Rows are points. Examples show where two turns around zero, p and q, send a point. Write where each new point lands after one turn and then the other. Backwards means that the second turn is done in reverse. Each puzzle has new turns, and all numbers are rounded.

Turn p:
[30, 6] => [10, -29]
[10, -6] => [-4, -11]
[-48, 10] => [3, 49]
[8, -10] => [-9, -9]
Turn q:
[-18, 21] => [-24, -14]
[3, -31] => [31, -3]
[-35, 6] => [-12, -33]
[35, 8] => [-1, 36]
[15, -4] => [7, 14]
Where do these land?
q, then p: [-5, -11] => [-5, -11]
p, then q backwards: [14, -22] => [-20, 16]
q, then p: [29, 38] => [30, 37]
q, then p: [-17, 16] => [-16, 17]
p, then q: [-21, -20] => [-22, -19]

Turn p:
[25, 9, 28, -1] => [2, -7, 2, 38]
[-12, 11, -8, 5] => [-2, 11, 12, -10]
[-48, 7, -8, 2] => [-29, 15, 15, -33]
[8, 6, 0, -16] => [5, -16, 9, 4]
[18, -41, -9, 6] => [15, -7, -43, -4]
[8, 8, -3, 4] => [9, 4, 5, 5]
Turn q:
[6, -6, 19, 17] => [-10, 23, 10, 3]
[-33, -19, -11, 10] => [-3, 0, -25, 32]
[10, -14, -19, -23] => [32, -13, 0, 1]
[-1, 11, 28, 29] => [-33, 24, 8, -3]
[12, 9, -14, -4] => [9, -6, -5, -17]
[6, 19, -3, -29] => [5, -29, 12, -15]
Where do these land?
p, then q: [21, 15, 7, -21] => [3, 31, 9, 9]
p, then q: [12, -15, 16, 7] => [2, 8, -24, -4]
p, then q: [-4, -25, -7, -10] => [22, -11, -9, 8]
p, then q: [7, 17, 12, 39] => [-32, 4, -8, -30]
p, then q backwards: [4, -6, -10, 0] => [6, 0, -11, -2]
q, then p: [-9, -22, -12, -1] => [21, 15, -5, 4]
p, then q backwards: [-31, 37, -6, -14] => [22, 18, 41, -10]

Turn p:
[-11, -15, -37, 9, 15, 17] => [1, 15, -4, 0, -43, 15]
[8, -7, -2, -15, 48, -3] => [22, -30, -18, -18, -17, 17]
[22, 42, 15, 20, -23, -10] => [-18, -12, 46, -2, 27, -14]
[-17, -13, 2, 28, -1, 9] => [9, 22, 9, 17, -2, 20]
[35, -16, -14, 7, 41, 8] => [0, -17, -5, -35, -19, 39]
[-29, -12, 1, -38, -13, 15] => [14, 21, -33, 4, -5, -32]
[-24, 33, 27, -34, -27, -33] => [2, -22, -6, 29, 32, -55]
[5, -8, 3, -11, -31, -29] => [-31, -3, -15, 16, 21, -12]
[11, -3, 6, 34, -10, 26] => [-1, 28, 27, -10, 8, 20]
Turn q:
[32, 19, 26, -15, 12, -13] => [3, 11, 43, -21, 13, 1]
[33, 30, 18, 12, -10, 21] => [-24, -15, 33, -2, 21, 26]
[1, 39, 5, -3, 3, -16] => [11, -18, 33, 6, 8, -14]
[-33, -44, -39, -18, -11, 25] => [18, 11, -58, 19, -33, 21]
[26, 17, -14, 17, 14, -15] => [-11, 14, 23, 22, 20, -12]
[-20, -30, -8, 4, -22, -10] => [11, -1, -42, -4, 6, -6]
[-39, -31, 11, 2, 15, 9] => [-7, -1, -32, -18, -36, -15]
Where do these land?
p, then q: [-2, -33, 25, 5, 20, 28] => [-4, 11, 32, 23, -6, 35]
q, then p: [-2, -2, 12, 6, -29, 0] => [6, 0, -20, -12, -19, 9]
p, then q: [19, 13, -34, -23, -37, -27] => [26, -20, -36, -2, -12, -42]
q, then p: [-31, 18, 7, -35, 26, -20] => [-38, -8, -8, -7, 44, -5]
q, then p: [-3, 1, -15, 15, -8, 8] => [1, 9, 6, 10, -13, 14]
p, then q: [1, -3, -38, 29, 19, 4] => [-5, -34, -17, -14, 8, 31]
q, then p: [24, 27, 31, -21, -34, 22] => [36, 22, -28, -41, 10, 6]
q, then p: [-5, -20, 11, 24, 42, -15] => [-6, -23, 2, 41, 3, -30]
